Rows are points. Any point is a mix of the corners, with weights that add up to 1. It lies inside the corners' shape when no weight is negative. Say inside or outside, and name the corners with a negative weight.
(in the rows, 128 means zero)

Corners:
(1): [137 159]
(2): [169 124]
(3): [ 30 103]
Points:
[167 150] => outside (3)
[ 36 114] => outside (2)
[176 149] => outside (3)
[ 85 141] => outside (2)
[133 139] => inside
[ 59 116] => inside
[177 140] => outside (3)
[113 117] => inside

Corners:
(1): [142  78 120  64 145 118 135 169  97]
(2): [ 12 122 117 209 130 119 141 122 138]
(3): [151 155  86 150 112  27 112 158 152]
(4): [177 174 200 100 107  89 125 133 109]
(5): [ 83 164  81 107  65 112 140 157 104]
(6): [148 118  85 149 155 161 186  92 104]
(7): [ 41 207  67 165  90 177  62 171  94]
(8): [131 124 209 212 113 137 177 168 114]
(9): [199 119  33  49  89 113 101  80 138]
(10): [ 88 138 138  94 151  82 125 186 183]
Points:
[139 138  98 131 111 119 135 143 123] => outside (2, 4)
[ 57 165 110 222 117  85 135 181 146] => outside (1, 4, 9)
[139 133  95 103 117  19 118 151 163] => outside (6, 7, 8)
[100 147 101 122 114 137 106 160 105] => inside

Corners:
(1): [120 189 131 138 166 133 134 122 153 139 124 125  92 133 114  78 109 156
 153 113]
(2): [119 117  99 124  64 117  71 106  91 122 118 102 141 132 108 132 164 141
  81 139]
(3): [137 103  86 136 120 141  82  89  90 119 105  98 125 116 139 150 125 137
  92 126]
(4): [125 155 154 166 162 133 142 130 156 135 119 154 112 148 106  93  80 161
 163 134]
(5): [136 146  77 132 111 118 143 111 101 112 106 103 160 107 104 164 137 123
 104 140]
(6): [ 94 118 112 127 136 118 104 105 111 184 126 113 121 101  82 128 120 115
 153 110]
(7): [132 124 103 136 109 115 118  68 161  99 102 145 106 140 105 140 129 124
 129 110]
(8): [109 142 125 144 166 124 145 155 156 140 130 115 114 173 129 102 108 150
 180 121]
(9): [128 109 160 145 166 144 189 162 164 147 132 129 113 129 134 131 128 148
 143 155]
(10): [119 122 116  56 127 109 244 129  76  87 113 139  94 115 211 146 118  90
  58 142]
(11): [ 89 107 107 134 104 154  77  89 118 127 100  92 143 100 131 172 111 136
 121 134]
(12): [130 159 158 132 182 132 135 135 166 154 145 171 116 123 148  86 110 134
 166 144]
(13): [124 116 109 153 119 154 140 117  81  96 131 123 116 111 112 153 128 130
 129 127]
(14): [ 84 157  91 150 135  95 103 113 126 124 119 140 115 108 131 149 152 112
  95 123]
(15): [126 117 123 128  98 110 106  64 111 155 146 109 133 113 102 168 114 132
 136 144]
(16): [148 180 153 151 140 117 129 159 159 156 119 147 122 143 142 125 113 161
 167 121]
(17): [131 136 156 167 129 116 143 136 125 141 130 107 129 114 135  85 110 149
 168  81]
(18): [128 148 165 167 166 131 148 135 137 131  79 117  97 145 138  86 130 109
 164 151]
(19): [141 102 178  89 158 142 194 111  71  92 119 133 122 127 176 140 125 128
  91 124]
(20): [128 147 112 147 106 118  88 127 119 125 154 117 132 112  87 131 145  99
  82 119]
(21): [131 113 138  85 124 148 249 118  82 126 117 132 124 158 204 134 116 126
  88 130]
Points:
[118 124 123 130 126 131 122 110 114 131 117 116 125 121 130 136 123 132
 123 129] => inside
[115 116 130 133 117 129 131 114  83 122 111 110 122 125 144 137 121 123
 115 120] => outside (1, 5, 7, 9, 12)
[136 146 124 137 128 121 138 117 113 111 120 129 117 135 133 120 128 125
 113 128] => outside (6, 9, 11)
[127 128 130 124 126 128 136 115 109 123 120 123 126 127 134 130 130 133
 114 131] => inside
[131 147 152 147 145 120 124 126 125 158 133 127 128 120 115 109 129 133
 128 126] => outside (7, 8, 10, 11, 13)
[108 126 120 121 127 132 126  98 111 123 113 127 111 126 142 139 115 129
 124 129] => outside (5, 9, 17, 20)

Corners:
(1): [143 147 132 107 140  84 137 148 123 155 132 107 100 156  71 107 155 136
 147 102]
(2): [134 126 111 142 131 116 129 117  85 129 167  90 145 107 130 118 136 159
 120 114]
(3): [149 162 162 108 107 140 163 120 159 155 148 185 127 157 143 123  54 158
 186 152]
(4): [150 145 159 160 129  90 118 112 161 123  53 137 109 102 105 148 120 116
 132  47]
(5): [151 116 118 218 126  88 127 150 159 130 164 124 102 175 138 144  88 143
 127  29]
(6): [119 144 151 128 107 103 105 124 153 127 143 102 157 153 143 119 161  99
 103 102]
(7): [101 141 107 104 180  98 166 130 158  98 166 150 105 175 122 154 102 165
 180  67]
(8): [105 117 110  87 136 105 144 102 142 107 101 178 125 146 121 142 102 123
 117 123]
(9): [134 170 117 115  99 110 105  89 131 144 146 120 102  64 106  94 145  90
 164 175]
(10): [136 131 135 121 113 108 109 135 149 153 156 136 149  62 146 103 127 120
 104 142]
(11): [114 165 164  99 104 145 113  98 114 146 117 122 152 133 159  21 177  99
 113 153]
(12): [ 78 100 124 116 127  76 236  81 143  81 139  89  84 141  94 174 159 116
 135 121]
(13): [104  74  94 133 118 168 169 125 145 129 164 124 135 146 112 158 126 173
 118 123]
(14): [163 147 133 112 128 121 126 113 128 150 134 138  69 129 134 143  99 210
 126 130]
(15): [134 120 160 111 118 124 104 115 123 133 136 164 164 136 143 105 174 118
 121 115]
(16): [ 90 154 135 136 179 121 100 126 157 160 136 122 148 112 143 134 149  93
 103 136]
(17): [197 179 189  82 121 186  94 128 121 152 182 129  28 140  98  31  96 154
 149 141]
(18): [107 132 101 143 112 133 143 149  68  47 108  77  75 130 138  62 161 118
 169 137]
(19): [238 137 122 100 172 154 100 126 116 141  93 154 140 115 141 127 143 194
 115 142]
(20): [ 99 107  92  78 100 166 135 120 100 149 162 115 149  64 159 137 177  96
  87 168]
(21): [107   7 106 122 119 143 133 112 161 119 136 107 160 156 154 171 122  97
 118  85]
Points:
[122 112 116 123 118 129 106 116 124 134 126 124 154  97 149 121 155 109
 100 132] => outside (1, 3, 7, 12, 17)
[145 125 127 124 138 117 121 128 147 152 119 138 149 130 138 145 122 147
 112  98] => outside (9, 12, 15, 17, 18)
[139 122 130 122 123 120 132 116 141 134 137 131 126 132 127 131 128 138
 125 110] => outside (16, 18)
[173 123 131 124 132 151 101 120 145 142 116 139 121 124 143 118 111 152
 121 131] => outside (1, 2, 7, 12, 15, 20)
[ 97 117 126 125 131 103 149 112 145 118 128 132 131 131 125 133 131 126
 140 111] => outside (5, 6, 17, 19, 20)
[150 137 123 134 146 123 125 133 138 133 136 131  96 135 118 129 105 163
 143 110] => outside (6, 11, 12, 15, 20)
[122 131 119 113 131 125 137 120 133 128 144 128 117 129 130 122 125 131
 130 130] => outside (4, 15)
[143 154 141 121 133 116 123 119 129 138 119 123 114 111 118 108 135 136
 127 131] => outside (5, 7, 15, 20, 21)
[134 161 129 125 136 115 141 125 112 111 119 121  92 131 118  93 133 128
 154 120] => outside (6, 10, 13, 14, 15, 21)

Corners:
(1): [141  71 152  45 178 140 209 122  64  97 190  94 116 174  87  89 116 124
 141 190]
(2): [200  86 193  71 140 171 105 139  63  74 148 165 110 190 155 128 158 139
 178  82]
(3): [166 114 178 106 131 134 178 168  73 109 124 136 109 120 142 162 137 154
 119 127]
(4): [ 94 206 127 170 134  71 208  84 149 114 158 108 139 100  58 101 177 145
 101 150]
(5): [ 74 106 147 117  90  83 102 164 195 122  90 149  98 122 148 185 188  82
 124 105]
(6): [202 182 175  84 126 123 104 126  82  95 106 125 159 180 142 122 157  90
 179 140]
(7): [127 190 125 191 155 104 129 129  99 161 167 131  82 113 119 103 135 121
 137 139]
(8): [152 165 131 138 113  86 131 118 128 118 175  87 133 196 171 139 149  99
 122 141]
(9): [108 123 102  63 112 133 139 148 159 148 180  95 129 181 106  91 166 167
 128 103]
(10): [174 104 132  71  76 176 140  91 105  99 130 171 104 189 119 178 164  94
 175 120]
(11): [153 113 149  89 143 129 124 158 181 123 135 136 155 146 159 112 116 147
  88 150]
(12): [ 96 211 145 174 114 124 167 152 174 106 155  68 112 175 127 147 118 110
 167 124]
(13): [ 99  96 156  78 148 143 122 115  66 108 152 113 144 133 159  99 176 150
 126 160]
(14): [181 176 179 172 135 145 175  84 112 195 163 140 160 166 131  80 113  60
  98  91]
(15): [123 159 116 130 133  87 117 106 121 119 126 133 168 121 102 142 133  96
 175 127]
(16): [117  85  93 156 103 183 128 157 130 173 214 195 149 115  97 109 249 156
  98 128]
(17): [146 145  83 177  92  98  90 151 181 158  88  81 104  88 158 142 150  89
 117  92]
(18): [172  65 126  52 166 156 143 148  71 101 136 176 154  96 116 107 116  60
  96 131]
(19): [180 161 137  99 113 139 188 116 156 128 193 132 134 161 141  96 102  76
 178 138]
(20): [167 159 122 145 153 143  96 168 103 130  80 153 123 135 178 189 200 137
 175  78]
(21): [ 83 116 118 201 103  71 157 167 134 136  76 152 127 101 125 114 154 129
  79 137]
Points:
[148 135 140 107 134 127 119 135 129 126 155 122 140 157 147 118 142 108
 145 122] => outside (3, 4, 10, 21)
[141 137 135 124 119 123 140 138 135 130 137 134 123 145 130 135 152 110
 133 117] => outside (13)
[150 130 149 108 129 140 146 133  98 116 151 139 123 157 134 125 158 117
 143 125] => outside (11, 15, 17)
[131 142 137 135 120 112 145 128 128 126 145 122 126 142 125 120 149 119
 131 130] => outside (18, 20)
[142 104 133  82 145 138 136 150  82 109 146 132 136 152 128 128 145 135
 131 151] => outside (2, 4, 5, 14, 17, 19)
[139 147 139 120 134 119 146 130 123 127 131 123 128 135 132 124 136 106
 141 132] => outside (2, 8, 16)
[124 125 134 134 125 111 148 142 122 127 128 134 127 134 125 121 150 117
 120 131] => inside
[129 129 130 132 121 121 150 139 141 133 146 134 118 128 113 123 143 114
 124 119] => outside (6, 8, 13, 20)
